Each point is reached from the start by the listed moves, each made 0, 1 or 2 times, or once backwards (-1), plus a little noise. Is the number of moves made odd or even? Then give how often each move was made.

Moves:
(1): [14.0  0.4]
(2): [ 0.4 19.4]
Start: [-0.8 10.4]
Points:
[ 0.3 -7.6] -> odd (0, -1)
[14.1 50.5] -> odd (1, 2)
[-13.8  28.8] -> even (-1, 1)

Moves:
(1): [32.6  8.1 -1.3  2.0  4.0 -1.2 -1.0  2.1 -0.1 -3.1 -1.3  0.9 -1.4 -3.1]
(2): [-8.4 28.3  4.2 -1.4 -1.1  3.9  1.9  1.8 -2.3 -0.5 -0.3 -0.7 -3.0 -0.1]
(3): [ 0.5 -3.2 24.2 -1.0  0.5  5.0 -2.6  1.7 -2.0  0.2  0.5  5.4  2.4 -3.1]
(4): [-1.8  1.1  0.1 22.9  3.9  0.5 -2.7  3.0 -0.8 -0.2 -1.6  1.8 -4.9 -2.7]
(5): [-0.3 -3.5 -2.0 -4.8 39.2  1.0 -0.5 -1.6 -5.5 -1.1  1.7 -2.8  0.7  1.6]
(6): [ 1.8  0.9 -1.9 -2.4 -1.7 25.9 -0.1 -0.6  1.7  1.1 -0.8  1.1 -4.4  4.9]
(7): [ 0.5 -0.7  2.0  3.6  0.6  2.3 26.6 -1.8 -3.8  1.8  4.1 -0.5  1.9  0.8]
(8): [ 0.4 -3.4 -2.3 -4.0  3.4  0.1  4.2 32.9  0.7  3.1 -2.6 -5.5  1.0 -0.4]
(9): [ 0.8  3.6  3.3  1.0  4.3 -1.4  0.2  0.7 34.0  0.9  6.1 -1.1  2.7  4.0]
(10): [-0.8  5.2 -0.1 -0.8  3.4  3.7  0.1 -4.9 -2.0 38.1 -0.6 -0.8  0.1 -2.8]
(11): [ 4.3 -1.2 -1.2  1.3  1.6 -1.1 -2.7  2.5 -4.8  1.0 30.7  1.5 -5.1  4.2]
Start: [  0.0   7.4 -13.7   6.0  -4.6  -3.4   0.7   3.0  -2.0  -2.5  -1.8   0.7
  -1.8  -2.1]
Points:
[  5.9 -10.5  -1.7  18.5  43.0   5.2  24.4  73.9 -55.5   4.5  53.6   0.1
 -12.4  -3.5] -> odd (0, 0, 1, 1, 1, 0, 1, 2, -1, 0, 2)
[ 69.4  58.4  20.9   0.8 -29.4   7.2  47.5   5.9  13.7  36.0  70.2   4.9
  -6.1   0.1] -> even (2, 1, 1, -1, -1, 0, 2, 0, 1, 1, 2)
[ 37.7  -8.4   2.5 -17.4 -45.6  23.5   0.4  -4.9 -24.4  35.0 -39.4  10.3
   3.1 -12.3] -> odd (1, -1, 1, -1, -1, 1, 0, 0, -1, 1, -1)
[ 13.4 -22.5   2.8  33.9 -23.5 -14.8  26.6  67.5 -49.7  77.7  47.4   5.3
  -7.3 -13.1] -> odd (0, -1, 1, 1, -1, -1, 1, 2, -1, 2, 2)
[ 51.8  71.5 -12.9  23.2  83.4   6.6  -6.1  10.9 -25.4  -9.0  27.7  -3.0
 -18.1   0.8] -> even (2, 2, 0, 1, 2, 0, 0, 0, 0, 0, 1)

Moves:
(1): [25.5 -2.6  4.7  1.1 -2.9 -5.1 -2.2  3.7  0.8  0.8 -3.4 -3.7  1.2 -1.6
 -2.7  3.0 -3.2 -1.8  6.4 -7.0 -5.5  3.4  1.0  4.7  1.9 -4.8]
(2): [-5.8 31.8  1.9 -5.0 -1.9 -2.8  4.2 -0.9  0.4 -0.9 10.3  4.3  0.5  2.0
 -4.8 -2.0  1.1 -3.2  6.3 -2.7 -4.0  5.6  1.2  4.1 10.8  0.1]
(3): [-5.3 -0.8 25.5 -5.7  0.4  7.6  0.3 -1.9 -3.4  3.5 -1.7  2.2  0.8 -0.9
  0.3  1.6 -2.6 -3.0  4.0 -0.8 -1.3  2.4 -1.2  4.6 -4.7  1.2]
(4): [ 1.6  3.1  4.7 18.8  0.4  1.8  0.1 -4.8  3.0  3.0 -3.4 -0.1  2.4 -2.1
 -1.2  1.0 -1.4 -2.7  2.4  4.3  4.3 -3.3 -0.3 -2.5  2.0 -0.6]
(5): [ 1.5  6.6 -2.6 -0.7 30.6  4.9  2.9  4.7  2.5 -1.0  2.3 -4.9 -1.5 -7.9
 -2.4 -2.4  1.7 -1.8 -0.7 -2.9 -2.4 -0.6 -0.9 -2.1 -1.8 -1.1]
(6): [  1.1   3.7  -5.8  -2.2  -6.8  35.6  -1.0  -5.1   1.6  -0.7  -3.0  -7.2
  -0.4  10.6   2.1 -13.5   1.1   5.0   1.7  -3.5  -2.1   3.9  -5.8  -3.7
  -3.5   2.0]
(7): [ 7.7 -1.6 -1.8 -4.3  0.0  6.0 33.0 -2.3 -4.6 -0.2  4.2 -4.0  3.8  0.1
 -0.3 -2.4  0.2  0.1 -2.8  0.9  5.1  4.7  1.4 -3.9  2.1 -3.3]
(8): [  0.3   0.4  -2.7   6.5 -10.9   3.6   1.3  35.3  -1.1   1.4   5.6   4.9
  -1.0  -4.6   1.9  -3.1   5.6  -3.4   1.2   5.5  -8.2  -5.4  -0.2  -5.2
   4.3  -5.4]
(9): [ 0.6  0.3  3.3 -3.1 -0.1 -2.1  5.8 -1.8 25.1 -2.4  3.5 -1.2 -1.4  0.9
 -3.1 -1.5 -2.9 -0.6 -2.5  3.6 -0.5 -2.6 -0.7 -2.5 -1.0  4.0]
(10): [ 0.2 -2.7 -3.5 -6.0  2.3 -1.5 -0.6 -0.4  0.1 27.1 -5.2  2.9  0.8  0.4
  2.0 -3.6  0.2  0.0 -0.3  1.5  1.2  1.4  2.7 -5.2  1.6 -1.9]
(11): [ 4.1 -9.1  2.4  1.0 -1.2  1.4 -3.6 -6.1 -4.9  3.3 32.2 -7.0  1.3 -4.5
 -2.9  1.7 -3.2 -3.0  4.0  0.5  1.5  5.7 -7.2 -6.2  2.9  0.9]
(12): [ 2.7 -4.0 -2.1 -2.4  1.0  7.8  3.6 -8.1  6.4  2.5  2.8 32.6  3.0 -2.8
 -2.7  3.4 -1.2 -4.8  0.1 -3.5 -1.2  4.1  6.2 -4.0 -4.5  1.5]
(13): [-1.0  1.3  1.3 -2.6  1.5  0.0 -4.0  2.2  1.8 -1.7 -2.1 -0.3 21.8  1.6
 -1.2 -4.0  3.1 -0.4 -0.1 -0.2  2.1  0.7  0.5  0.5 -1.4 -4.3]
(14): [-2.0 -5.6  3.5 10.4  9.6 -1.8 -4.1  3.6  1.8 -1.7 -3.6  3.7 -5.0 36.0
  0.7  0.8  3.9 -0.3  3.5 -1.7  6.4  3.4 -5.2  1.0 -1.9 -1.7]
(15): [ 3.2  2.5  2.6  2.1 -2.4  0.8  4.2 -5.6  4.1 -2.2  4.9  4.5  0.3 -0.2
 21.6  1.4  0.4  3.4 -0.5  1.1  0.1 -4.1 -2.6  5.7 -1.7 -2.1]
(16): [-5.3  0.7 -1.4  0.7  0.9  4.5 -1.7 -1.2  4.9  1.4  1.3 -1.5  3.2  0.7
  0.4 22.5  0.1  3.3  1.1  1.7 -0.4 -1.7 -0.3  4.5  3.2  0.4]
(17): [ 0.2 -2.6  2.0  1.1 -5.0  3.6  2.7 -4.3  0.2  1.7  2.6 -2.1 -2.8  0.0
  0.8 -4.6 28.0 -0.9 -0.1 -4.4 -0.3 -6.4  5.1  2.9  0.4 -0.8]
(18): [ 3.2  1.0  4.9 -0.3  4.1 -0.6 -0.1  0.0  0.1  0.2  3.1  4.5  3.2 -1.7
 -4.6 -1.5 -0.9 26.8  7.2  6.1 -0.9 -3.3  3.6 -4.7  3.7  5.9]
(19): [-1.9 -7.9 -0.9 -0.6 -3.9 -2.2  4.1 -1.5 -0.1 -0.8 -2.3 -2.2  1.3  0.0
  5.7 -1.0 -0.8 -5.3 32.3  3.7 -2.8 -4.1 -2.1 -2.3 -4.8 -2.6]
(20): [ 4.4 -1.0 -0.3 -3.3  0.0  1.0 -4.1 -2.6 -2.0 -1.1 -0.1  3.4  1.2  0.8
  0.0  1.7  3.9 -3.5 -0.3 17.2 -2.9 -2.0 -0.8  2.7  2.9  2.6]
(21): [ 4.1  2.2 -2.8 -3.6 -1.7  4.9 -5.4  4.7  3.7  2.7  0.4  1.9 -6.3 -1.7
  3.8  2.4  1.1 -1.5  5.8  2.5 30.2  0.8  6.1  1.9  1.2  0.1]
(22): [-3.6 -2.1 -2.8  2.2  0.6  0.0 -1.6  0.7  2.8  2.2 -3.3  2.1  0.1 -3.3
  1.3  1.6  3.9  3.4 -0.3  3.8 -1.0 21.4  1.2 -2.6 -1.4  4.9]
(23): [-1.2 -3.1 -0.4  1.6 -1.9  2.7 -0.6 -1.0 -1.4 -0.5  3.3 -4.2 -1.5  2.9
  3.8  0.3 -3.8 -2.0  1.1  1.9 -3.8  1.6 18.3  0.1  2.2 -1.9]
(24): [-7.4 -1.8 -2.0  3.7 -0.4  2.6  1.0  1.9 -0.4  1.4  2.2  0.4 -0.2  1.8
 -5.7 -3.9 -2.5  1.4 -3.1 -0.1 -0.7  0.6 -1.4 21.9 -1.1  0.3]
Start: [-10.7   9.1  24.1   7.2   8.5   8.9   3.9  -5.4   5.2   2.7  -9.4   4.1
   4.9  -6.6  -3.8   0.5   0.9  -3.6  -4.1  -0.2  -4.8   3.1   6.0   6.8
  -8.7  -3.8]
Points:
[-38.2   7.7  79.5  21.0  91.3 -12.4  34.6  -9.4 -47.3  60.1  44.3 -34.3
   1.2  36.0   6.7 -19.2   4.2 -59.7  40.3   2.1 -13.0  25.8  -8.9 -31.7
  -4.2 -26.9] -> odd (-1, 1, 2, 1, 2, -1, 1, 0, -1, 2, 2, -1, 0, 2, 0, -1, 0, -1, 1, 0, -1, 0, 1, -1)
[-35.6  82.2  62.0 -40.9   6.2  86.2   7.0  17.8   9.4   7.1  28.8  16.9
   5.3  -2.9  32.1 -24.0  74.1 -20.4  25.5  12.3  28.8   1.0  37.7   7.2
   4.2  -7.9] -> even (-1, 2, 2, -1, 1, 1, 0, 1, 0, 0, 0, 0, 1, 0, 1, 0, 2, 0, 0, 1, 2, 0, 1, -1)
[-24.7  38.1  48.3  32.0 -24.4  76.7  67.7  29.2  58.5  34.3  20.4  10.5
  11.7 -37.8  27.7 -33.2  -7.3  -0.5 -43.9  10.2  -5.3 -37.0   0.3   8.2
  -4.0 -11.7] -> even (-1, 0, 1, 2, 0, 1, 1, 2, 2, 1, 0, 0, 0, -1, 2, 0, 0, 0, -1, -1, 0, -1, 0, 1)
[ 53.8 -62.3  13.8   7.5  39.7 -45.0 -36.2 -21.7  56.7 -26.2  28.2 -15.3
  -7.8  42.9 -25.2  68.0 -21.3 -36.6   5.2  30.6  33.1  69.5 -12.0 -10.0
  -8.5  10.2] -> even (2, -1, -1, -1, 0, -1, 0, -1, 2, -1, 2, 0, 0, 2, -1, 1, -1, -1, 0, 2, 1, 2, 0, -1)
[-46.6  62.4  61.2  17.9 -39.1  18.4  67.9 -71.2  28.5 -21.3 -21.5   1.2
  28.1 -17.0 -16.8  10.6  11.7 -44.7  50.1  17.1 -39.4  -6.1   6.2  79.4
  -3.2  -2.6] -> odd (0, 2, 1, 2, -1, 0, 1, -1, 1, -1, -1, 0, 0, -1, 0, 1, 1, -1, 2, 1, -1, 0, 0, 2)
[ -2.4  75.0  72.2  13.0  40.0  30.0   3.3 -44.5  71.4  -8.6  17.4  -5.4
 -13.6  46.5   5.9  12.8 -57.1   1.9  17.3 -40.2 -54.6   3.2  -6.0  84.1
  -6.3  -4.6] -> odd (2, 2, 1, 0, 1, 1, -1, -1, 2, 0, 0, 0, -1, 1, 2, 1, -1, 0, 0, -1, -1, -1, 1, 2)
[ 62.1  54.2  29.5 -25.9  58.8 -25.1  78.6  60.2 -18.3  25.8 -15.2 -20.7
 -20.9 -31.3 -45.9 -34.0  65.1   7.6 -25.8 -10.0 -23.6 -22.9  18.3  11.6
  26.1 -21.2] -> odd (2, 1, 0, -1, 2, -1, 2, 1, 0, 1, -1, -1, -1, 0, -1, -1, 2, 1, -1, 1, 0, -1, -1, 0)
[ 60.4  11.1  64.0  -7.2  20.7  83.7  82.2  36.9  42.3  -1.7  35.0  61.4
 -10.7 -83.0   8.7  31.4  62.0 -26.5 -19.3  24.7 -21.6  39.7  55.1  16.3
   0.9  -3.5] -> odd (2, 0, 2, 0, 2, 0, 2, 2, 1, -1, 0, 2, -1, -1, 1, 1, 2, 0, -1, 2, 1, 2, 1, 0)
